Every row gives one point. Before rounding, the points of a table are all equally far from one centre. They may lie mostly on one side of it. Write the centre, to within rounding.

Points:
[[ 10.6 -12.4   1.2]
 [ -8.7 -15.8  -3.3]
 [-11.3 -17.0   4.8]
 [ -0.6  -6.2  28.4]
 [  3.9   4.1  32.0]
 [-18.2  24.6  26.3]
 [-28.5  -0.5  17.4]
 [-22.6  -2.8  23.8]]
Centre: [-5.2 10.2  6.3]

Points, 14 rows:
[[ -1.4  13.8  10.5  -0.8 -11.7  -4.4 -27.3  12.1]
 [ 18.4   2.6  12.1   3.6 -13.1  29.5 -10.0  20.3]
 [ -6.7  25.5 -16.8  12.6  -8.9  -2.6 -18.7  -7.7]
 [ 28.6  21.4  -7.6   6.7 -40.4  -4.9 -16.2  11.3]
 [ 11.5  23.1  -7.6  28.0 -30.3  -3.6  -8.3  19.3]
 [  5.8  15.8  -0.9  19.6 -29.3  24.0 -30.5  11.6]
 [ -1.6  11.5   0.0  31.2 -17.1   5.9 -21.1  10.3]
 [ 20.7   0.8   2.1  -5.7  -3.7   7.7 -14.5  22.6]
 [  8.6  22.5  22.5  -7.6 -18.9   2.2  -0.8  18.6]
 [ 13.8   4.7 -11.0  15.3 -11.6   2.3 -13.0  29.7]
 [  0.5  45.6  -5.5  -6.0 -15.5   6.1  -5.8   7.4]
 [ -6.0  10.3  -9.7  14.1  -6.9  28.1 -14.5  18.5]
 [  5.3  -2.5  -7.7  23.1 -17.6   5.5 -17.8  22.1]
 [ 17.3  17.5 -11.7  10.7 -24.2  -9.0 -20.3  23.7]]
Centre: [  9.0  13.9  -4.0   3.8 -21.6  10.4  -4.9   2.7]

Points, 16 rows:
[[-12.2  16.6 -15.4   3.5 -10.3 -23.1  -9.8  -5.4  20.9  19.1 -31.6  -0.2]
 [-12.7  26.7  -9.1   2.6   0.9 -17.6 -13.4  -4.8  10.6 -15.2 -31.4  11.5]
 [ -5.8   8.4 -18.1   9.1 -14.9 -15.9  -6.4 -14.2  16.4   7.0 -25.1  17.8]
 [ -7.4   4.5 -15.3   2.7  -4.6  -6.1 -15.7 -16.0  37.2   7.4 -27.7   3.6]
 [ -1.3  25.8 -21.8  -9.6  -9.4  -7.7  -6.1  -6.8  10.6  12.5 -26.8 -12.7]
 [-15.5   4.8   1.1 -18.1 -19.5 -10.4  -5.7 -12.6  12.6  -4.7 -29.2  12.3]
 [-12.0  16.3  -8.4 -11.4  -2.1  -4.3 -13.9  -2.1  24.8  11.2 -45.1 -15.8]
 [-11.1   2.3 -12.9   0.1 -13.0 -27.9 -12.9  -3.9  23.1  -4.0 -45.9  -1.6]
 [-16.0  11.9 -10.9  15.3  -9.2 -19.9 -17.2  -4.9  31.6   5.0 -34.9   4.9]
 [-14.6   7.5 -32.0  -0.1  -0.4 -14.5  -7.2  -6.3  24.6  -1.9 -35.1   7.6]
 [-18.7  22.0 -14.7   8.1   0.0   2.3   2.0  -8.6  27.5  -5.3 -38.5   2.2]
 [ -9.4   9.5 -24.0 -13.6  -1.6 -14.7 -14.2  -0.6  31.9   7.4 -35.2   7.0]
 [  1.6  17.4 -13.5  12.2 -10.8 -16.2  -9.0 -12.7  28.7  10.2 -30.9  -8.4]
 [ -3.3  13.1 -21.2   6.1 -20.1 -26.7   4.5  -3.3  21.2  12.4 -25.7  -1.6]
 [-15.5  15.3 -10.3  13.7 -18.2 -12.6  -5.8  -3.7  22.8  22.6 -29.9   2.2]
 [ -9.4  26.9 -21.3  11.4  -7.5  -8.7 -10.5 -11.5  16.1   6.9 -25.1  -6.0]]
Centre: [ -3.6   1.4  -4.5   2.5  -4.5  -3.2  -4.2  14.1  14.2  -2.7 -21.4  -2.9]

Points (30 x 24):
[[  2.3  29.8  40.5  20.2   7.2  -6.3  14.8 -10.0   4.3  14.6   9.8 -40.2
    0.9  12.6   9.4  24.6   6.3 -12.0  -0.5   6.6  12.8   2.6  -7.2   1.5]
 [ -9.8   3.1   9.6  23.8  28.0   5.8 -16.4 -25.1 -10.4 -10.4 -15.7  -9.4
    8.4  11.6  10.3   1.5  -5.4 -13.5  17.7  -9.3   0.3  19.5  15.4 -10.5]
 [ -6.4   8.6   9.5  23.9  19.8   8.1  -4.1  -3.9 -13.6  -1.7  -2.8 -22.7
   -0.4  25.4  22.3  32.9  -6.9 -32.8   0.7 -20.8   1.1  -1.0 -18.7  17.2]
 [  0.1  27.7   9.9  11.6  20.6  -9.2   3.9  -4.4   2.5   5.7   9.2 -34.5
   -4.9  19.7  20.0   3.2  17.3 -16.0   0.0   3.3  -1.5   2.2  19.4 -14.5]
 [ 11.9  25.9  18.2  21.3  12.8   1.0 -10.0 -24.3 -29.7  -5.5 -14.5 -28.0
  -10.0  20.7  -7.9  16.7  -7.3 -16.1   1.7 -29.1  11.0  -2.8  -2.6  -8.8]
 [ -0.3  16.9  11.1   5.5  30.1  -5.2   8.6  -8.6  17.2  14.8  12.7 -51.9
  -17.7  10.8  22.9  19.1   7.7  -3.8  -1.4  -7.2   6.6  27.1  -9.7   6.0]
 [  4.7  16.4  16.6  12.6  23.7   1.9  10.6 -28.5 -39.0  -6.5   2.5 -18.1
  -10.3  17.9  25.0  18.6  19.4   6.1  17.4  -7.7  17.0  -0.4 -16.0   1.3]
 [-12.3   2.3  29.1  36.8  11.6  15.4   3.1 -15.7 -26.9  17.4   7.4 -17.5
   -6.8  34.2   2.3  -0.1  -6.2  -5.6   3.2 -23.7  -6.3   0.4 -11.3   5.1]
 [  1.2  30.5  -2.9  -2.6  10.0   4.4  21.2   3.1 -23.8  15.4  12.2   0.7
    5.0  15.2  -3.0   4.0  18.3 -10.3  -3.1  -7.9  -6.7 -18.7  13.6 -10.1]
 [  4.3  26.8  17.6  11.2  20.7  -6.9   3.4   1.6 -21.0  22.3   3.9 -40.8
  -15.3  12.4  -9.5   5.1  21.7   8.6  -4.2 -17.4  -4.8  10.9  -2.3 -18.7]
 [ -5.6  18.2  35.7  16.5  36.4  -9.3   0.2  -1.8  -3.7  16.3  20.5 -18.4
   -3.9  14.5  -7.2   4.6   9.8 -16.3   1.3  -1.3 -17.7 -18.5   2.6  -9.4]
 [-17.4  31.1  14.4  20.2  28.5 -27.4  -4.2   2.2 -35.9  26.0  -3.4 -22.6
  -11.2   6.9  11.1  17.6   9.2  -3.1   5.8  -6.6   6.5   4.7   1.0  -2.1]
 [  9.8  28.6  29.6   6.3  19.0   3.8  12.1  -9.6  -9.9   8.9  -7.2 -28.0
  -25.5  42.5 -14.1  26.8   7.4   5.9   2.2  -5.2   8.1 -12.1  -6.7   3.5]
 [-12.9  30.5  18.1  24.8  13.9 -13.6  13.3  -6.4 -19.8  -7.8  -2.5  -4.0
    1.8   2.1  23.5  16.5  -0.3  -9.2   4.4 -14.6  -9.3  14.7  21.3 -10.3]
 [ -9.9  35.7  35.7   6.0  10.2  -5.1  -6.5 -15.2 -27.2   5.7  -8.0 -20.1
  -19.8  20.6  18.9  21.4   6.6 -13.7  -4.3  -0.8  27.7   8.4 -14.2  -3.8]
 [-15.2  42.2  25.5   4.8  18.1   0.9  -1.0 -21.2 -18.4   6.4 -13.1 -23.4
   -6.0  27.4  23.6  -4.1   9.2  -9.9  17.3 -22.9  -2.0  15.6 -17.6 -10.6]
 [-12.5  40.9  19.4  21.7  13.4   2.9   9.5 -14.4 -23.3  13.9 -10.3 -39.3
  -12.6   3.0  12.1  14.2   1.5 -28.5   1.3 -32.8  -0.2  16.0   0.9  29.5]
 [ -8.7  51.0  21.3  14.6  36.3   6.4  14.2  -7.2 -15.4   3.2 -15.4 -12.1
  -29.2   4.3  16.4  15.0   2.9 -13.3   5.4 -18.3   2.9   2.8   1.7 -11.4]
 [ -3.1  30.3   6.7  15.8  17.8   5.7  -5.8  -1.4  -9.5  10.1   8.3 -12.5
  -20.9   4.9 -15.5  17.7  20.4 -29.2  15.9   1.4 -12.3 -15.3   6.5  -4.4]
 [  4.5  22.4  22.8   7.3  30.7   8.6  19.1 -34.6  -5.1 -15.9   3.9 -21.9
  -33.1  25.9  -1.8  26.3   0.2   2.2  -5.0  -3.9 -12.7  -3.2 -11.9 -11.6]
 [  1.7  25.7   0.4  14.0  -2.8  -9.1   2.7 -19.5 -25.5   0.4  19.4 -23.1
    4.9  17.3  18.4  16.2  10.0   9.3  -3.8 -21.0  -6.7  12.2  -9.0 -16.4]
 [  3.8  17.1  23.6  28.4  15.1  -0.5  -2.0 -39.0 -14.7  25.3 -20.5 -17.8
  -19.2  25.4   9.9   7.1  10.6 -11.1   1.8  -9.4   4.1 -12.3   0.7   2.3]
 [  6.9  25.2  23.5   2.2  14.6  -5.9  -7.7 -32.4 -23.3  18.8  -5.8 -25.0
  -15.4   4.9  13.6  22.7   5.0 -17.3 -19.9 -10.6 -21.6 -12.4   2.3   4.3]
 [-10.5  20.6  25.4  17.0  33.6   5.2   1.2   1.8 -15.6  -5.2   1.0 -32.0
  -11.4  27.6   7.5  10.1  12.0   3.0 -14.4 -16.8  -2.0  -1.8   3.6 -18.6]
 [  6.1  35.1  25.8  17.8  34.9   0.5  12.6 -23.9 -13.8   3.3  -2.2 -32.5
   -9.1  12.6  10.6  13.4  15.8 -25.5  -2.1 -24.5   3.5  -3.1   2.0  -9.0]
 [ 32.4  18.8  11.7  16.8  16.1  -1.5  12.7 -27.5 -18.1  26.7   2.5 -12.4
    1.1  -7.9  -2.6  20.8   7.0 -17.1  -1.6 -14.5  -3.1  30.0   9.0   6.3]
 [ 14.4  21.5  12.4  18.6   9.6  -7.1   7.9 -17.2  -9.7  19.3  -7.8 -25.0
    4.6  11.9  10.2  15.3  -2.6 -19.2 -14.5  -4.8 -20.0  18.3   3.9 -19.3]
 [-11.7  37.1  12.9   8.6   6.9 -12.4   2.7 -20.1 -13.9  25.1  -0.7 -34.2
  -11.8  17.0   3.2  20.0 -12.0 -21.9  11.3 -17.9  -4.1  -3.7   6.7  -6.3]
 [  1.3  21.0   4.7  17.4  33.7   5.5  -4.4 -17.1  -7.6  15.9 -13.7 -17.3
   -6.2  22.5  19.5  -0.4  11.8 -24.5   1.2  18.3 -14.2  -2.3   5.8 -10.2]
 [ -3.3  -4.7  26.5   6.3  12.2   3.0  -7.3  -7.9 -25.1  25.8  -3.7 -17.2
  -25.2   4.7  21.2   5.0  13.4 -22.2 -21.1 -23.3   3.8   2.2 -14.8   4.2]]
Centre: [ -3.6  20.4   7.9   3.8  19.2  -4.5   6.3 -12.8  -5.1  -0.3  -1.0  -8.3
  -7.5   3.8  -5.1  -3.5  -2.7  -1.1  -4.5  -4.5   1.8   8.1 -14.0  21.6]

Points (28 x 24):
[[-19.3   7.4  -5.6  10.3  -1.0  26.3 -13.3   0.4   0.6  11.6  -2.3  -4.5
   -0.9   8.0  52.6  24.3  -1.8  10.9   0.5  -0.8 -25.3  -0.1 -20.7   6.1]
 [-27.6  -6.3   5.1  20.4 -24.9  -0.7  -9.0  -9.0  12.9  -4.0  22.7 -32.0
  -11.5   4.8  30.3  16.6  12.5  11.6  -2.0   8.3 -21.3  -4.9  -3.1   0.5]
 [-18.7 -16.6   4.8  13.9  -1.2   1.5 -21.8   6.1   5.0  -7.8   5.2 -11.5
   -2.4   6.9  35.8  26.9  25.3   5.2  -2.4   5.0  -9.4  -8.0 -15.8  10.1]
 [ -2.7 -17.2   6.4  17.3 -22.1   1.9 -20.2 -17.0  -9.1  -0.6  27.1  -4.6
   -6.0  13.6  26.7   8.6  10.5  30.7  -0.5  22.5 -16.4  -5.8 -17.5  -3.0]
 [-21.6  -8.4  -6.4  19.2 -11.8  16.9  -8.5   5.0   2.0  -6.7  17.3 -13.4
  -10.0  -3.0  44.4  26.7  15.7  19.5 -13.1  24.1 -32.2 -16.7  -2.1   1.8]
 [-25.6 -15.9   4.5  20.1 -11.5   5.0 -18.0   0.9  -1.4  15.5  13.4 -21.1
   -7.9   7.7  37.3  27.0  10.6  11.8  -6.5   3.6 -17.4  -8.8 -19.2  -0.7]
 [-19.9  -8.7  -2.3   5.7 -18.4   5.2 -19.6  -3.6  -8.5   9.7  -1.5 -15.6
   -2.7  15.6  49.9  31.2  20.4   6.0  -1.0  19.0  -8.2  -0.9 -18.6  -1.3]
 [-21.8  -6.9  -3.2  13.6  -2.0  17.0 -13.1   5.7   0.6  12.6   9.9  -5.7
    2.3  15.7  40.9  31.3  11.5  10.5  -5.9   4.0 -19.0   2.6  -5.9   4.3]
 [-10.9  -0.9  -9.7  18.1 -14.4   4.9 -21.2   1.6  -5.2  31.4  14.1 -12.1
    0.6   6.4  37.9  23.8   4.9  14.9  -6.4  23.6 -21.9  -8.4   3.1  12.3]
 [-11.3   6.9  -3.9  23.0  -8.8  15.0   4.9  -2.1   9.7   1.8   4.9 -17.5
    1.5   2.1  46.1  27.0   1.7  25.9   1.3  11.4 -16.9  -0.3 -32.1  11.1]
 [-10.7 -10.8  -6.4  17.5 -11.4   8.4 -13.8   0.3  16.0  16.6   9.4  -9.5
   -5.9   8.6  29.9  36.3  23.2  -5.2   9.0  16.1 -15.3 -10.2 -16.6  17.6]
 [-13.0  -7.0 -12.5  16.8 -25.8   0.7 -18.7 -15.9  -6.0  -2.9   4.3 -13.1
   14.1   0.0  22.2  11.6  27.5  17.8  -6.5   2.9 -17.7  -2.0 -19.1  -2.7]
 [-17.1 -12.3 -10.3  25.3  -1.1   2.2  -7.0  -5.6  19.4   3.0   9.4 -17.7
   -4.9  11.1  45.9  28.7  21.4  15.2   2.7  13.4 -27.3  -1.6  -9.6   7.1]
 [ -6.3 -12.0  -8.3  10.9 -11.7  -5.2 -16.4   0.6  -1.5  -7.7  -6.9 -35.4
   13.6  -2.7  40.4  36.6  11.2  -3.4   4.9   0.3 -15.7 -11.1  -6.4   1.3]
 [-26.1  -5.1 -14.1  22.3 -21.3   0.0 -20.8  -1.0  -1.6  19.3  12.2  -9.8
   -1.4  -4.1  39.9  25.9   7.0  17.3  -2.3  11.6 -24.6  -2.2 -17.6   3.2]
 [-32.6 -16.4  15.4  14.5  -3.6  10.3 -18.6   2.3  14.2  10.9 -10.2   0.7
    5.6 -21.9  36.8  16.3   9.2  10.6  -4.2  21.0 -38.0  10.9   3.4 -12.5]
 [-12.9  -7.0   1.5  17.2 -10.3   2.1  -1.7  16.0   5.2   9.3 -15.6 -14.4
   -9.6   4.8  64.3  14.6  19.7  10.2  -6.9   6.8 -31.0  -1.9 -16.4   0.6]
 [ -0.3 -11.6  -5.2  21.7   4.9  -0.1  -4.0  -2.5  -9.9   2.0   9.2 -29.5
  -23.2  10.7  48.0  14.1  11.1  14.4  -9.0  19.5  -7.7  -9.5 -20.7   5.9]
 [-17.4  -1.3   2.2  34.1 -13.0  22.7 -13.3 -14.7  -3.9   9.4  10.9  -3.5
    3.6   7.7  31.5   6.0  12.9  18.2  -7.0   8.9 -18.1 -12.1  -6.3  13.1]
 [-12.6 -16.7  -4.0  24.5   0.4  20.2 -28.2 -19.6  20.1   9.3  10.5  -9.5
   -8.1  -9.5  37.0  14.8   5.6  22.8  -2.3   9.5  -4.3  -0.7 -23.9   3.6]
 [ -8.2 -13.9  18.4  28.6  -5.7  20.2 -14.8 -15.2  -5.5  11.6   0.7 -13.9
  -18.1   1.7  42.3  31.7  15.5  16.0   1.7   0.7 -11.2 -20.0 -27.9  -2.9]
 [-10.6  -5.4  17.4   9.4 -23.3  -1.8  -8.8  -3.2  -1.4   2.8  16.5 -25.9
   -3.4  10.5  23.1  36.2   8.4  17.4  12.3   5.2 -23.0 -11.3  -1.5  12.2]
 [-20.4   6.5  13.8  18.0 -16.0  -1.6  -0.7  -1.2  -0.1   7.8   6.1 -19.3
    0.1   4.1  47.4  27.6  16.7  10.1   5.8  -8.4 -26.0 -11.3  -9.2  11.4]
 [ -4.5  -7.4  -8.9   3.3 -18.1  -4.4  -6.7   6.9   0.4  -3.1  10.7 -24.1
   -3.9  15.1  43.3  44.5  10.1  11.0 -14.9  21.7 -37.4  -4.3 -11.6 -15.8]
 [-29.6  -6.1  -0.9  19.6 -22.7  16.5 -11.6  -4.2   7.9   0.5   9.9 -14.9
  -17.3   5.7  29.2  30.9   6.7  16.1 -19.9  -7.7 -26.5 -13.4  -4.2 -13.9]
 [ -8.4 -12.6   9.7  14.1  11.3  -0.7  -2.9   6.9   5.5   8.8   9.1 -17.9
  -12.3  19.5  45.5  25.3   9.3   2.1  -2.6  12.8  -7.5   8.4  -0.7  11.8]
 [-12.6  11.8  -0.4  44.0 -28.7  15.3   5.9 -10.0  -6.4   6.5   2.9  -4.8
  -14.6   5.8  30.9  12.6  14.4   6.6   4.5   8.2 -17.5 -13.8  -6.1  13.8]
 [-15.2  -9.6  15.5  17.6 -13.6  25.6 -20.0  -0.4  -0.2   3.9  -1.9  -6.2
   -7.6   3.4  52.4  17.0   8.3   6.3 -25.1  -0.2 -22.0 -16.5 -28.5  -4.3]]
Centre: [  8.0   0.2   5.7   7.8 -11.4   0.0  -4.1 -13.6   9.2   2.6  -6.7  -1.1
 -11.8  -9.1  29.6  16.2  -1.2   2.3  -4.1  16.0 -19.5  -7.8  -4.2 -12.0]
